Every row gives one point. To make a cloud, some directions were put in groups of two or more. Within a group, all points are equally far from the middle, so they leave a hole (a ring in 2 directions, a hollow ball in 3). The other directions are filled evenly. Then the cloud was stretched, turned, moved and blurred a little. How many holes are there, and how many directions does each take, smallest first?
In the rows, 128 means zero.

Cloud (22 x 3):
[[119 139 128]
 [200 114  84]
 [146 133 117]
 [ 80 197 158]
 [129 143  74]
 [183  93 139]
 [ 87 148  82]
 [215 148 160]
 [159 103 150]
 [154 124 167]
 [ 91  35 139]
 [195  84  71]
 [ 96 125 118]
 [131 203 137]
 [172 180  77]
 [118 195 120]
 [ 55 108  98]
 [ 66 117 161]
 [189 154 175]
 [ 99 199 130]
 [175 169 148]
 [166 174  82]]
Holes: 0

Cloud (46 x 6):
[[ 98 180 109 167 133  72]
 [ 82  79 170  80  80  89]
 [106 177 165 174 100 159]
 [165 135  40 129 162 114]
 [140  77 148 195 123 172]
 [ 55 135 107 115  59  93]
 [ 89  65 123  67 169 116]
 [146  67  97 107  69  69]
 [163 173 136  64 176 107]
 [200 159 130 124 191 179]
 [166 100  84  94  53 153]
 [ 87 118 167 195  97 146]
 [ 74 123 159  77 103 189]
 [193 125 117 186  89 152]
 [103 174 185 130 152  86]
 [ 59 137  72 126 161 101]
 [ 73  65  88 128 118 167]
 [ 97  94 129 188 166 171]
 [111 105 192 158 155  72]
 [ 86 135 189  98 100 178]
 [ 91 151 135  66 112 197]
 [ 84 158  92  69 118  75]
 [135 175 156  92 134 205]
 [106  95 141 181 171  68]
 [130  86 196 166 112 164]
 [161  88 183 148 157  71]
 [ 92 107 198  95 134  78]
 [128  67 175  79 117  71]
 [102 169 145 171 148 195]
 [ 83 143 164 191  93 132]
 [205 123 141 147 183  84]
 [160  88 188 154 138  74]
 [151 179  93 163 128  73]
 [ 80 160 135 177 131  71]
 [195 142 126 175 110  82]
 [147 140  40  98 138 165]
 [182  79 154 101 183 172]
 [178  87 159 130 206 113]
 [ 52 124  98 126 109  61]
 [133  59  89 169  90 162]
 [ 63 131 100 160 152  70]
 [132 176 153  94 157 203]
 [ 71 152  98  90  82  75]
 [ 66 146  67  93 157 113]
 [164  94  85 106  45 123]
 [141  74  95 167 144  58]]
Holes: 3 (2, 2, 2)

Cloud, 81 rows:
[[141  75 131 105 105 124 112 187]
 [102  73  86 141 217 165 133 150]
 [139 125 177  83 154 106 190 119]
 [ 83 169 178 131 140 156 154 132]
 [125 149 138 106 117 170 105 131]
 [ 85 114 117 151 104 129 147 110]
 [119 134 116  97 130 165 150 158]
 [ 93 104 124 107 115 131 154 187]
 [169  81 122  84 156 138 153  78]
 [109 130 175 102 134 139 127 134]
 [ 62 133 155  86  94 124 179 106]
 [122  95 122 139 160 175 102 137]
 [176 147 120 115 118 119  93  84]
 [ 80 137 127  69 101 101 109 138]
 [124 177  87 111 119 143 160  80]
 [ 63 107 117  96 152 135 177 155]
 [119 119 148 147 168 167 121  71]
 [108 106 148 120 174 101 135  88]
 [ 86 190 102 143 132 149 140 158]
 [156  81 129  84 129 182 151 108]
 [115 150 109  82 175 134 148 144]
 [111  90 122 136 100 155 148 164]
 [ 77  81 103 158 138  87 135 112]
 [115 132 143 178 161  94 140  94]
 [100 116  94 102 171 149 197 105]
 [ 68  77  64 161 121 114 108 116]
 [130 139 156  87 102 143  82 105]
 [ 98 115  83 160 192 147 176  98]
 [ 80 127 127 110  95 128 157 116]
 [109  90 123  68 135 144 109 103]
 [ 95 157 165 148 160 130 106  88]
 [125  56  98 102 151 165 123 155]
 [ 85 109 115  69  98  89 148 112]
 [204 107 163  98 189 116 130 163]
 [ 72 152  54  81  72  92 156  88]
 [135 181 121  47 174 114 133 154]
 [ 92 118 112  96 116  88 168 140]
 [147 109 141 124  92 156 124  78]
 [137 101 164 120 136 128 106 153]
 [ 92 120  99  81 119 101 111  73]
 [103  81 132 146  79 146 189 115]
 [105 149 170 127 134 155 162  66]
 [174 130 134 124  91 144 142 173]
 [135 145 130  84 205 108 133 141]
 [ 70 184 121  96 107 130 135 150]
 [136 146 106 144 139 117 193  89]
 [ 83 145 135 115  70 132 144 159]
 [123  81 142 132 197 145 117 137]
 [ 77  69 193 113 166 109 104 137]
 [111 124 160 118 135 171  73 143]
 [106  85  99  82 125  88 189 110]
 [ 82  93 131  59 134 121 201 111]
 [137 133 162 102 128 152  61  98]
 [143 118 184 109 155 111 208 128]
 [124 157 110 117 146 157 120 184]
 [123 188 172  87 141 125 141 131]
 [ 81  65 116 158 152 118 142 134]
 [118 103 160 164 130 175  89 114]
 [ 76 196 160  84 177 140 134 128]
 [119  84  89 130 142 148  87 163]
 [ 77  78 159  64 136  82 104 118]
 [109 117 180  94 117 156 111 143]
 [ 81  88  72  82 158 119 210 115]
 [ 95 188 170 129 145 189 106 137]
 [103 141 163  71 111 114 169 155]
 [134 138 119 136 113 184 159 134]
 [122  60 135  67 120 183 164 103]
 [132 123 162  80 164 146 129  36]
 [163 114 143 135 156 119  97 136]
 [104 127 144 143 193 138 140 147]
 [127 110 158 137  99 105 115  67]
 [129   7 147 136 182 167 119 104]
 [139 154 100 107 115  82 161 156]
 [ 65  59 161 115 180  90 107 152]
 [137 150 100 116 120 115 168 141]
 [114 139  85 101 124  86 153  82]
 [135  97  89  96 145 123 139 101]
 [111 133 145 102 119 163 140 168]
 [146 134 127 163 120  96 154 122]
 [135 154 189  78 142 157  98 135]
 [ 53 164 133 105 141 132 153 113]]
Holes: 0
